Every row gives one point. The ring and each string are closed loops that go straight from each point to the next, and from the last back to the first. Before rounding, they use only three directions, however many columns there are. How many times does the string pass through the ring? Passing back the other way cancels.

Ring:
[[ 25   7  -9   1]
 [ 22   5 -31 -18]
 [  6   2 -36 -31]
 [ -9  -3 -23 -28]
 [-17  -9  -3 -16]
 [-18 -13  22   5]
 [-11  -9  36  19]
 [  7   2  29  22]
 [ 16   6  17  16]]
String (13 x 4):
[[-25 -18  44  19]
 [ -9 -21  21  10]
 [  1 -10   6   2]
 [-13  -1  14  -2]
 [-24  -2  38  11]
 [-19  -3  60  32]
 [ -4   5  29  15]
 [  5  -3   9   5]
 [ 13  -8  17  18]
 [ 14  -3  32  30]
 [  1   6  50  34]
 [-12   8  37  16]
 [-22  -3  47  20]]
Times through: 0

Ring:
[[  8  10   8  41  11  -5]
 [  6   7   5  24  10   6]
 [ -4  -3   7 -17  -9   3]
 [ -8  -6  11 -26 -20  -7]
 [ -6  -2  16 -13 -26 -15]
 [  2   6  15  19 -11 -13]]
String (17 x 6):
[[-10  -6  11 -41 -29   3]
 [-10 -11   9 -34 -18 -13]
 [ -7  -9  10 -18 -13 -18]
 [ -2  -1  10   1  -8 -10]
 [ -6   2  18 -16 -33  -4]
 [ -6   3  22  -8 -35 -15]
 [  1   4  16  21 -10 -22]
 [  2   2   9  16   1 -11]
 [  1   6  13  11 -12  -2]
 [  9  14  12  44   3  -2]
 [ 13  14   5  60  24  -2]
 [ 10  12   6  40  13   8]
 [  4   9   9  14  -5  12]
 [  4   7   4  13   5  16]
 [  3  -1   0  12  17   2]
 [  0  -1   5   6   4  -5]
 [ -4   0  10 -15 -17   4]]
Times through: 3
String:
[[ -2  -1  11   6  -7 -17]
 [-10  -7  17 -23 -29 -23]
 [-12  -5  19 -42 -44  -8]
 [ -7  -2  15 -23 -28  -3]
 [ -4  -2  10  -9 -12  -7]
 [ -6  -8   8 -17  -9 -14]
 [-12 -10  12 -42 -28 -10]
 [-13 -10  14 -43 -33 -12]
 [ -7  -8  12 -19 -17 -18]
 [ -2  -2  11   1  -8 -13]
 [ -2   3  14  -3 -19  -4]
 [  0   1  12  14  -4 -18]
 [  2   7  17  27 -11 -21]
 [  3  10  17  28 -13 -11]
 [  2   9  15  18 -13  -4]
 [  2   4  11  15  -5  -7]
 [  3   9  15  20 -12  -5]
 [  5  11  17  37  -8 -16]
 [  0   9  21  12 -27 -10]
 [ -1   3  14   5 -14  -9]]
Times through: 2
